Rows are points. Each copy is the shape, with its points in the same order, turned, moved and blurred by noise. Say if it was mirrored as well.

Shape (6 x 3):
-0.3 1.3 -0.1
1.4 2.8 -8.3
-1.1 1.7 0.8
0.5 3.5 -4.2
-1.0 -9.1 -1.7
2.4 0.2 0.4
Copy 1:
-2.0 1.0 0.2
1.9 7.5 4.4
-2.8 -0.2 0.2
-1.1 4.1 3.2
4.6 0.9 -7.7
-3.5 2.4 -2.1
Copy 1 is: mirrored
Copy 2, 6 rows:
-1.1 0.1 -0.4
4.4 -2.6 5.4
-1.1 0.4 -1.6
2.3 -2.0 1.0
-7.1 5.2 6.1
-3.3 -1.8 0.1
Copy 2 is: mirrored

Shape, 10 rows:
-3.1 -4.1 7.6 -2.0
-5.1 -2.1 7.0 2.2
-5.3 4.2 2.5 1.8
2.8 -1.3 -1.6 1.0
3.3 -0.5 0.1 -0.3
-0.2 -10.1 -0.2 0.4
-0.2 -0.3 -1.1 -1.1
3.5 -3.6 -4.0 -3.7
-1.6 -1.2 -2.7 -0.9
0.0 0.0 -3.2 1.0
Copy 1:
-5.2 -8.0 -1.7 3.0
-5.5 -6.3 2.6 0.2
-6.2 0.9 2.4 -1.3
2.6 0.0 -2.5 0.6
1.5 -0.7 -4.5 -0.1
4.3 -6.3 0.1 6.5
-0.6 0.8 -2.2 2.4
4.2 0.8 -5.6 5.2
0.2 1.7 -0.5 3.5
1.4 2.5 -0.3 1.7
Copy 1 is: only turned
Copy 2:
1.6 7.0 -2.0 6.9
-3.0 6.6 -4.0 5.8
-4.4 -1.0 -3.5 3.6
1.8 1.9 -0.2 -3.8
2.8 1.9 -1.3 -2.3
0.5 10.8 3.4 -1.6
0.4 1.3 1.5 -0.7
4.1 2.8 5.0 -3.7
-1.1 1.9 3.2 -0.5
-1.6 1.2 1.4 -3.2
Copy 2 is: mirrored
Copy 3, 10 rows:
-3.9 -6.5 -6.9 1.1
-4.8 -5.1 -4.4 5.2
-4.8 -4.0 3.1 3.0
-0.2 2.1 0.2 -2.1
-1.2 1.5 -1.3 -3.8
4.7 0.3 -8.1 1.7
0.5 -0.3 -0.7 -0.5
3.7 1.3 -2.3 -5.7
2.7 -1.9 -0.6 -0.7
1.5 1.4 1.2 -0.3
Copy 3 is: mirrored
